Each row of a before or after table is a point. The points were changed in one or more steps. Then noise was added and the rows were shuffled. The steps act on columns, c1 being the first. Write out the steps. A step turns or swaps two columns, mirrors them in a line or flattens them onto one, adds a multiple of one to another, or multiplies or shifts one. Angles are multiples of 10 degrees, from the lower column toward the higher: turns from -170 to 170, lines from 10 to 170 but not 90. Use the fewest steps. Two steps may share a column if one is a turn and the other turns, adds or multiplies; they go together, in the order done. Otherwise the lowest column goes first.

Before:
[[ 15 -25  22]
 [ 93  10  32]
 [ 66  58  -2]
 [-22 -22   3]
 [ 42  50 -13]
 [-20 -25   0]
 [  2  21   7]
 [ -5 -18   5]
 [-12 -17  30]
 [ -6 -18 -47]
 [-22 -24  35]
 [-20  -7  37]]
After:
[[-23  24  10]
 [  0 -22   3]
 [-25  -9  38]
 [-28   6  35]
 [ 88 -56 -20]
 [-22   7  41]
 [ 52 -33 -26]
 [ 20  20  31]
 [-25  23  14]
 [111 -20  30]
 [-11   9   9]
 [ -9  32 -33]]
Steps: multiply c1 by 1.3; mirror c2 and c3 in the line at 100 degrees

Before (14 x 8):
[[ 24  79  19   1 -68  18 -71 -22]
 [  2 -18  39 -33 -30  18  42  23]
 [  9 -19  -6 -37   0   8  26  32]
 [ 17  27  -6  23 -41   5 -68 -48]
 [-18 -40 -14  33  43 -18  22  15]
 [ 31 -61 -32  21  33  -7 -14 -39]
 [ 35 -63 -23  65 -11 -38 -60 -20]
 [ 19 -29  -1  22   1 -51 -11 -45]
 [ 27  20  -5  -7 -55   4 -60  -6]
 [ 33 -59 -31  20  21 -16 -12 -18]
 [  2  12  58 -57  -2  23 -25  13]
 [  6   0  52  -4  -7  50  18   5]
 [  5 -19  46 -33   9   6  23  60]
 [ 69  -3  -1  19   9 -20 -21  -4]]
After, 14 rows:
[[ -62    9   -1  -40  -24  114  -18   29]
 [   3    4  -14   20  -59   47   23   31]
 [ -82  -15    0   -1   -7   23  -15   19]
 [ -67   12  -22   -9  -41   77  -76   67]
 [ -33    6  -32  -34  -69    5  -18   27]
 [ -12  -22   -5  -43   47  -17  -67   30]
 [ -45   13  -30  -15  -58   27  -21   21]
 [  -8  -34   18  -21  105  -52  -62    4]
 [ -22   -5   -6   -8   50  -20  -66   -5]
 [  19  -17   58    3   11  -54  -17  -60]
 [  37   15   53    5    5 -120   12   -5]
 [   0   15   47   53  -21  -16   18  -43]
 [  -2   23   -5   25  -14  -21   16  -42]
 [  13   51   39   18    4  -44   18  -38]]
Steps: multiply c6 by 2.5; turn c1 and c6 by -160 degrees; turn c2 and c5 by 130 degrees; turn c2 and c7 by -30 degrees; mirror c4 and c8 in the line at 40 degrees

Before, 10 rows:
[[  87   37  -10    6    5   21   53   44   22   34   34]
 [  56   35  -43  -42  -68   20   55   -3  -16   33   14]
 [ -31   30  -34   29   17  -27    0   -1   -6   37  -15]
 [ -41   75   -1   41  -59   -5   26  -10   22   38  -19]
 [   8   35  -10   45   -1  -86  -56   31   10   41   53]
 [ -24  121  -14  -21   -1   18 -101  -20   29   22   47]
 [ -13   17    4   -2  -53   24   40   89   34 -116  -15]
 [ -15   -2  -84   50  -26   14   32  -30   32   -6   19]
 [ -25    8  -11   37  -45   -4   46  -31  -42  -79   38]
 [  15   94  -25   46  -25    2  -49   13   15   33  -38]]
After (10 x 11):
[[ -42    0   -8   -4  -79   22   43   88    2 -115  -12]
 [  21    1   -3   32   11   -9   46  -32  -43  -75   33]
 [ -32    2  -26  -20   71   17  -98  -21    0   18   50]
 [  -7    0   47   38   79  -89  -60   32   11   41   56]
 [  28   -3  -31    0   54   22   51   47   86   38   33]
 [ -36   -2  -91   53    7   11   36  -28    7    2   19]
 [  -9    0  -13   31   -4  -28   -3    4  -21   35  -12]
 [  -4   -1  -26   40  -82    1  -54   15   29   36  -38]
 [ -45    2    2   41  -92   -2   14  -12  -26   32  -21]
 [  39   -3  -52  -42  -48   27   52    1   43   39   14]]
Steps: turn c1 and c9 by 60 degrees; multiply c2 by 0; add -0.7 times c6 to c3; add 1.5 times c11 to c5

Before (10 x 14):
[[-13  -8  33  -3  -3   9   6 -26   1   0  21  15  22 -21]
 [ 34 -20  22   6  14  -1 -17  24  10 -11  15  -4   1  -5]
 [ -6  10  21  13   7 -27   8  16  12  -7  18  -5  11  18]
 [-25 -17  34  -2 -10 -13 -20   2 -10  22  25  -4  30  -1]
 [ 18  14  29  -8 -13   5  11  30  12  -6   7  32 -29 -24]
 [ 18  34  27  19 -39   5 -20  24  -3  32 -11   1  33   7]
 [-26 -14   0 -11  12 -10  12  20 -35 -13 -23   9  24   9]
 [ 65 -19  23   0 -56   0   7  16   9   0   6 -11  18 -21]
 [-22  -7  21  12   9 -29  -7 -25   5   6  26  14 -16 -27]
 [ -8  11  31 -14   7   5 -18  16   6  -7   7 -10   9 -29]]
After, 10 rows:
[[-13  11  -3 -31   3 -24   5  14  14  -7  22 -10   7  19]
 [-11  10 -39  -3   0   7 -19  15   3  -5   6 -11  10 -28]
 [ 58  33   0 -40 -27   9 -22  29  -2  29  -6  33  33   5]
 [ 20 -22 -11 -18   3  -1 -17  23   9 -11  14 -13   5  -4]
 [-10 -10 -31 -15  10   9   5 -27   2   0  20  11  22 -19]
 [116 -15 -20 -13 -43   2   8  15  13  -1  10  38  19 -24]
 [-35  -3  -3 -25  13 -34  -8 -28   6   3  22   6 -17 -27]
 [-15 -14 -28 -25  -7 -13 -16  -1 -10  24  24   5  30  -6]
 [-34 -18 -13  22  20  -6  11  25 -40 -15 -22  -2  21   9]
 [ 33  18 -32 -14  16   5  12  32  10  -6   5  26 -29 -21]]
Steps: add -1 times c5 to c1; turn c5 and c12 by -50 degrees; multiply c4 by 1.6; turn c3 and c4 by -140 degrees
